Each row of a before or after table is a point. One or more steps were done to the points. Then noise was added and the rows were shuffled. The steps act on how far a point lies along the listed directions, d1 being the first. Write out the steps. A step turns or swaps two directions, mirrors them in a line or flattens them onto one, adds a multiple of one to another, or multiplies one. Angles are multiples of 10 degrees, from the lower direction toward the higher: turns from -170 to 170, lines from 10 to 170 but not 90. Use the fewest steps. Two steps may share a direction if one is a turn and the other turns, adds or multiplies; they go together, in the order done. Otherwise the lowest direction goes first.
(in the rows, 128 means zero)

Directions:
(1): [161 159  97]
(2): [109 104  83]
(3): [167  90 132]
Before (8 x 3):
[[167 119 140]
 [125 123 111]
 [142 127 159]
 [151 145 201]
 [147 170 111]
 [177 143 148]
 [177 151  56]
 [136 165  99]]
After, 8 rows:
[[128 161 106]
 [149 139 143]
 [ 89 143 167]
 [174 156 170]
 [ 55 167 110]
 [ 85 145 172]
 [116 119 122]
 [129 172 134]]
Steps: turn d1 and d3 by -110 degrees; add 0.7 times d1 to d2

Directions:
(1): [162  91 170  94 125 105]
(2): [143 150 152 106 155 187]
(3): [147 106  95 131 191 117]
(4): [111  82  94  99 106 162]
(5): [ 67 110 161 128 157 124]
Before (11 x 6):
[[172  91 125 106 100 105]
 [107 146 144 110  99 131]
 [107 124 112  81 146 190]
 [109 171 143 138 123 178]
 [119 188 132 134 134 148]
 [164  74  64 111 123 104]
 [115 179 150 119 124 182]
 [159 151 125 121  98 144]
 [198  80 126 103 144  72]
 [136 127 108  89 119 165]
 [215 105 119 115 107 102]]
After:
[[184 119 194 111 150 105]
 [126 169 100 146  93 110]
 [114 144 102 143  67  98]
 [152 101 172 104 158 106]
 [121 140  96 153  77 111]
 [106 120 105 123 127  93]
 [132 113 129  92  88 119]
 [151 132 213  99 180 128]
 [175 101 158  72 156 163]
 [159 121 132 123 111  95]
 [100 113 120  85  67 138]]
Steps: turn d1 and d5 by 50 degrees; turn d1 and d4 by -30 degrees; turn d2 and d3 by -110 degrees

Directions:
(1): [119 131 159  95  94 170 112 164  79]
(2): [114 141 150 141 142 168 188 162 166]
(3): [123  93  78 144 171 138 131 169  92]
(4): [131 122 105 138 131 201 112  76 135]
Before (10 x 9):
[[131  99  87 159 147 140 117 104 128]
 [103 157 171 108 100 150 171 140 144]
 [127 147 152 118 103  48 135 139 114]
 [137 183 154 113  96 195 134  73 162]
 [165 114  92 168 140  53  98  95 158]
 [121 157 161 147 127 108 178 141 164]
 [120 112 106 123 145 114 124 147  74]
 [129 132 139 112 109 126 127 159 108]
 [131 122 117 163 152  80 147 149 174]
 [136 138 176 111 104 157 111 128 115]]
After (10 x 9):
[[135 175 147 115 108 181 138  95 152]
 [136 159 171 143 106  57 145 114 212]
 [133 110 135 125 139 165 113 164  86]
 [ 99 142 153 112 120 124 180 183 123]
 [122 173 191 136 109  73 184 147 178]
 [126 111 111 122 135 132 129 184  87]
 [128 149 151 119 100  62 131 125 119]
 [134 118 111 152 126 143 114  76 147]
 [120 102  87 130 159 132 120 149  65]
 [172 162 154 150  81  70  87  15 213]]
Steps: add 1.5 times d1 to d3; add -0.7 times d2 to d4

Directions:
(1): [ 98 127 161 102 155 131 145 100  52 156 135]
(2): [111 186 102 112 175 116  93  91 143 117  96]
(3): [169 171 160 119 118 152 106 126 148 194 151]
(4): [ 96 115 161 159 182 113 129 129 168 128 182]
(5): [ 80 112 135 129  97  91 141 114 162 182  87]
Before (10 x 11):
[[132 104 151 135 116 124 163 122  96 134 153]
 [106 115 138 128 179 135 141 110  75  71 135]
 [132 174 145 124 100 139 105 139 210 181  92]
 [136 147 128 131 194 141  86 111 167 105 148]
 [ 92 153 106 136 184  94 118 127 149  93 123]
 [102 106 154 126 170 149 125 127  79 128 150]
 [152 125 126 119 101 174 139 127 144 150 141]
 [184 176  93 123 112 167 111 135 117  78 129]
 [159 116 107 148 100 135 122 145 121 118 102]
 [117 137 117  96  98 118 129  87  81 183  44]]
After:
[[115 115 109 139  49 114 151 140 162 139  80]
 [169  94 117 111 111 164 152 131   9 101 116]
 [ 73 125 162 112 168 129 118 102  89 167 123]
 [ 88 195 105 132 213  90  93 103 174 111 114]
 [107 172 125 120 176 113  80  89 207 162  99]
 [149 108 118 122  73 176 159 137 128 155 126]
 [208 167 130 128  96 188 102 178 161 114 131]
 [146  83 116 161  83 127 135 155 126 117 106]
 [129 109 158 129 119 127 166 111  95 138 152]
 [ 47 126 151 131 192  93 140  72 118 133  99]]
Steps: multiply d1 by 1.3; turn d3 and d4 by -30 degrees; add 1 times d4 to d2; multiply d5 by -1
